Every row gives one point. A path goes straight from each point to the next, and from the last back to the first. The post is the endless flat space through its rows: a point in 2 columns, a line in 3, a plane in 4, and so on, so that a path can go around it. How many times does the path go around the post? Going back the other way cancels.

Post:
[[-29  -2 -16]
 [ 33  -3   2]]
Path (27 x 3):
[[ 37 -41  39]
 [-24  19  26]
 [ -3 -13  33]
 [-14 -18  -7]
 [  4  -2 -44]
 [ -8  19 -29]
 [  6  17  12]
 [  5 -14  22]
 [ 21 -30  32]
 [ 55 -25  36]
 [-28 -22 -10]
 [-34 -14  24]
 [-39  14   2]
 [-41  41 -51]
 [ 49 -18 -34]
 [ 82 -26  28]
 [ 49 -13  39]
 [ 13 -25 -11]
 [ 24  -3 -26]
 [ 15  22 -14]
 [ 22  41  -8]
 [  6  11 -20]
 [ 54 -15  -2]
 [ 18 -17   4]
 [ 73 -38 -16]
 [ 20   6 -43]
 [ 61 -33  -5]]
Times around: 0

Post (5 x 6):
[[  3 -12 -15  10   4  24]
 [-33  46   5  -1 -55 -17]
 [ -4  17  -5 -11 -20 -13]
 [-22 -30  -8 -18  22   0]
 [-10  39  42  24   3  11]]
Path, 28 rows:
[[-35 -37  -5  21 -10   8]
 [-25  -1  24 -31 -17 -32]
 [ 35  23  -2  19 -18  39]
 [-46 -59 -39  -8 -30  -4]
 [-50 -46  15   5  49   5]
 [-37  28  24  15  22  -1]
 [  5  15  27  22  31  54]
 [ 42  52  21  -1   2  34]
 [ 37  25 -26  -5 -61  29]
 [  1  11  48  37  -3  21]
 [-47 -20   8 -11   6 -31]
 [ 34  28  -9  45  23  31]
 [-82  24 -26 -43 -48   4]
 [-14  22  11 -52 -14 -16]
 [-59 -26 -15 -55  11 -24]
 [-32 -32 -43   2   6   6]
 [ 11  -4 -23  24 -33  -8]
 [-43   7   7  -8   5 -54]
 [-37  -1 -12  -8  25   0]
 [-24  34  10   6 -24 -36]
 [-21  26  -4 -32 -58 -61]
 [-37  18  28 -15 -16 -17]
 [-16  18  39 -11  -2 -50]
 [-21 -34  -8  -8  -6 -26]
 [-27   3  25  26   0 -12]
 [ -9  41  23  41   0  27]
 [-60  10   6 -76  24 -41]
 [-75  26  43  33   8 -25]]
Times around: 1

Post, 8 rows:
[[  8  -6 -21 -52  12 -28 -14 -16   4]
 [ 54   5 -15  34 -61  -8   0 -18 -18]
 [ -2   8 -49 -32  15 -33 -15  -8  22]
 [  0   6  29  -4 -23 -29 -62  55 -13]
 [ 11  11  12 -33 -10   7  14   1   7]
 [-16 -46  16  -6  -2  -7  24   0  -7]
 [ 22   8  15 -31  28  -1  15 -21  10]
 [-51   7 -42 -30  10 -32  12 -38  -8]]
Path (23 x 9):
[[ 18  -9  34   5 -14 -25  14 -19 -24]
 [ 14 -34   4  15  30 -19  -2 -14  17]
 [ 40  20   2 -10 -17  20 -55  11   6]
 [ -2 -24   1  11  31  -1  59 -28  -6]
 [  7 -37 -63 -69  26 -63 -50  36  34]
 [-16  15 -30  -1  11 -13 -17 -44 -45]
 [-11 -10   2  55 -12 -14  -9 -26 -19]
 [ 95 -36  32 -18 -32 -36 -30   5  21]
 [ 35  23 -11 -39 -12 -53 -29   9 -14]
 [-17  -9  36 -28  -6  19 -16  36 -31]
 [ 10 -35  31 -22  42   1  -2   0   8]
 [ 27 -12  18 -32  -3  -7  -3 -16   4]
 [ 49   3  -8 -40 -17 -50  -9  13   2]
 [  8 -19   9 -23 -65 -44 -15  25   9]
 [ -7 -10  -5  27 -18 -30 -70  14  -8]
 [ 34 -26  -8  -7  58   3   9  -3  19]
 [ -3 -58 -15 -85  32 -18   8 -37  -9]
 [ 31  52  -9 -27 -19  17   3 -21  22]
 [ 23 -33  21  23 -44  -1  38  11   7]
 [-31   1  17 -45 -56 -21  -5  20 -32]
 [-63  49 -31 -43  31   6  53 -70 -24]
 [-20  19  36 -35 -28  42   2  15   5]
 [-50 -27 -16  50  -1 -24  14  14  34]]
Times around: 2
